Every row gives one point. Each copy is the shape, with its points in the same order, turned, moved and blurred by noise. Some copies are also mirrored. Which?

Shape (9 x 3):
[[ 0.7  1.0 -2.4]
 [-3.3 -4.0 -0.2]
 [ 1.5 -1.8  0.5]
 [ 2.6 -1.7 -1.0]
 [ 0.7  0.0 -1.7]
 [ 4.8 -2.3 -1.8]
 [ 4.4 -1.5  0.0]
 [-8.7  0.2 -9.7]
 [ 3.4  1.5  1.4]]
Copy 1, 9 rows:
[[ 1.6 -2.9  0.2]
 [-2.3  0.8  3.7]
 [-2.6 -2.2 -0.3]
 [-1.5 -4.2 -0.1]
 [ 0.6 -2.7  0.4]
 [-2.6 -6.5 -0.3]
 [-2.3 -4.5 -2.3]
 [ 7.2 -0.5 10.4]
 [-0.8 -2.7 -3.7]]
Copy 1 is: mirrored
Copy 2:
[[ -1.3  -2.3   0.4]
 [  0.6   3.5  -2.2]
 [ -1.2   1.6   2.0]
 [ -3.3   0.6   1.8]
 [ -1.3  -1.0   0.7]
 [ -5.2   0.6   2.9]
 [ -3.4   0.4   4.0]
 [  0.6  -4.7 -11.0]
 [ -1.1  -0.8   4.9]]
Copy 2 is: only turned
Copy 3 (9 x 3):
[[-2.7 -0.7  0.9]
 [ 1.8  5.0  2.5]
 [-2.3  2.8 -1.5]
 [-3.9  2.3 -0.2]
 [-1.9  1.2  1.0]
 [-6.7  2.2 -0.4]
 [-4.7  2.9 -1.9]
 [ 3.2 -2.4 10.9]
 [-3.4  0.6 -3.2]]
Copy 3 is: mirrored

Shape:
[[-3.4  4.0  2.9 -4.7]
 [-1.1 -0.6 -1.9  2.0]
 [ 2.7  5.0 -9.1 -5.7]
 [ 0.5  0.7  2.4  2.3]
 [ 4.2 -1.7  0.7  4.7]
 [ 2.0  0.9 -2.1  4.1]
 [ 1.6 -1.5 -4.1 -1.0]
 [ 0.0  4.8  1.6  1.7]]
Copy 1, 8 rows:
[[  3.0   2.5  -5.6  -3.9]
 [  0.6  -2.1   1.5  -0.1]
 [ -3.2  -4.9  -1.1 -11.7]
 [ -1.8   0.8  -0.7   1.6]
 [ -4.6   0.0   3.5   3.1]
 [ -3.4  -2.9   2.3   1.2]
 [ -1.9  -1.0   3.5  -3.4]
 [ -1.7  -1.1  -3.7   1.2]]
Copy 1 is: mirrored
Copy 2 (8 x 4):
[[ 4.9  3.5  4.8  1.3]
 [-1.5 -2.7  1.8 -1.0]
 [-0.9 -3.5  5.0 11.6]
 [ 2.1 -1.1  0.1 -2.1]
 [-1.6 -2.0 -4.3 -1.5]
 [-0.3 -5.1 -1.2  0.0]
 [-4.1 -2.2  1.6  3.1]
 [ 5.0 -3.3  0.7  0.4]]
Copy 2 is: only turned
Copy 3, 8 rows:
[[ 0.5  4.4 -7.6 -1.3]
 [ 1.1 -1.6 -0.6 -1.8]
 [-6.6  7.3  2.7 -7.7]
 [ 2.7  0.2 -0.8  2.9]
 [ 1.6 -1.4  2.8  4.8]
 [ 2.3  0.1  3.9  0.8]
 [-3.5 -0.6  0.2 -1.2]
 [ 4.3  4.0 -0.6  0.4]]
Copy 3 is: only turned

Shape, 11 rows:
[[ 3.6  4.4  4.8 -4.0  3.5  1.6]
 [-4.4 -3.1 -0.8 -1.2 -0.4 -1.2]
 [-6.5 -4.4 -2.9  1.6 -0.3 -0.4]
 [-0.1  4.6  0.6  2.3 -0.2 -2.6]
 [-2.5 -3.8 -4.6  2.0  2.0  2.8]
 [-3.5 -4.7 -3.5  1.2 -1.4 -0.6]
 [ 4.0  2.6  3.7 -4.1 -6.4  2.3]
 [-0.9 -2.1 -0.2  1.7 -0.1 -2.3]
 [-1.4  4.4  2.7 -1.7 -5.2  3.7]
 [-3.4  2.1 -4.8 -1.3  3.5 -5.1]
 [ 2.0  3.1  8.3 -2.9  0.4  3.4]]
Copy 1:
[[-0.3 -1.0  0.7  4.0 -0.2 -8.5]
 [-2.5 -0.3  1.1 -0.8  3.0  3.4]
 [-3.5 -0.4 -1.6 -2.3  3.5  6.4]
 [ 1.9 -4.2 -1.7  4.9  0.7  0.7]
 [-2.5  2.8 -5.3 -2.2  2.0  3.4]
 [-1.5  1.7 -1.4 -1.1  1.6  6.2]
 [ 4.0 -0.1  4.1  0.8 -6.0 -3.6]
 [-1.7  0.2 -0.8  3.3  0.9  3.7]
 [ 2.5 -4.5  1.3 -1.6 -4.0 -2.0]
 [ 1.7 -1.2 -1.5  2.5  8.4  2.2]
 [-2.4 -2.6  2.2  2.7 -4.2 -7.5]]
Copy 1 is: only turned
Copy 2 (11 x 6):
[[-4.3 -1.0  0.4  2.6  0.6  8.7]
 [ 3.5  1.4 -2.0 -0.4  1.6 -1.1]
 [ 6.8  0.8 -1.2 -0.2  3.4 -3.5]
 [ 1.1  3.4  4.2 -0.9  3.8  5.5]
 [ 4.3 -2.3  2.0  3.0  2.6 -3.3]
 [ 5.0  0.5  0.5 -1.2  0.8 -3.6]
 [-1.6  3.3  2.0 -0.1 -7.3  6.1]
 [ 3.4 -0.8  2.0 -2.0  1.2  1.2]
 [ 0.9  7.0  0.5  3.3 -3.7  5.0]
 [-1.1  2.3  0.9 -2.8  7.6 -0.7]
 [-0.5 -0.2 -1.8  4.6 -2.6 10.1]]
Copy 2 is: mirrored
Copy 3:
[[-4.6 -1.2  4.3 -0.4  1.8 -5.4]
 [-1.6  0.9 -2.7 -2.9 -3.2  3.2]
 [-2.3  1.5 -5.0 -4.4 -2.1  6.6]
 [-6.1  4.3  0.1  3.0  0.7  0.8]
 [-2.6 -2.7 -5.0 -2.3  1.6  5.5]
 [ 0.1  0.8 -4.7 -1.8 -0.7  5.9]
 [ 2.8  2.4  6.9  1.8  1.8 -1.0]
 [-1.6  2.2 -4.0 -0.3 -0.3  1.5]
 [-1.5  3.8  6.9 -0.8  1.8  2.7]
 [-7.3 -1.0 -3.6  2.1 -5.5  2.2]
 [-2.3  2.5  6.0 -3.6  3.4 -4.9]]
Copy 3 is: mirrored
Copy 4 (11 x 6):
[[-5.6  4.0 -8.1  3.8 -2.3  0.2]
 [ 2.5 -0.3 -0.7 -2.6 -3.2 -1.6]
 [ 5.7 -1.0  2.1 -1.8 -1.9 -0.9]
 [-4.1  2.7  1.6  3.4 -3.5 -0.7]
 [ 4.0 -2.3  0.3  0.0  1.6  2.4]
 [ 2.9 -2.6  1.9 -2.6 -0.6 -0.9]
 [-8.0  4.9 -4.0 -3.5  1.5 -3.4]
 [-0.3 -1.9  0.6  0.7 -2.2 -2.4]
 [-3.7  8.0 -1.3 -2.0  0.6 -1.7]
 [ 0.2 -1.1  1.2  0.8 -7.9  4.2]
 [-4.3  6.3 -8.2  3.0 -0.2 -4.3]]
Copy 4 is: mirrored
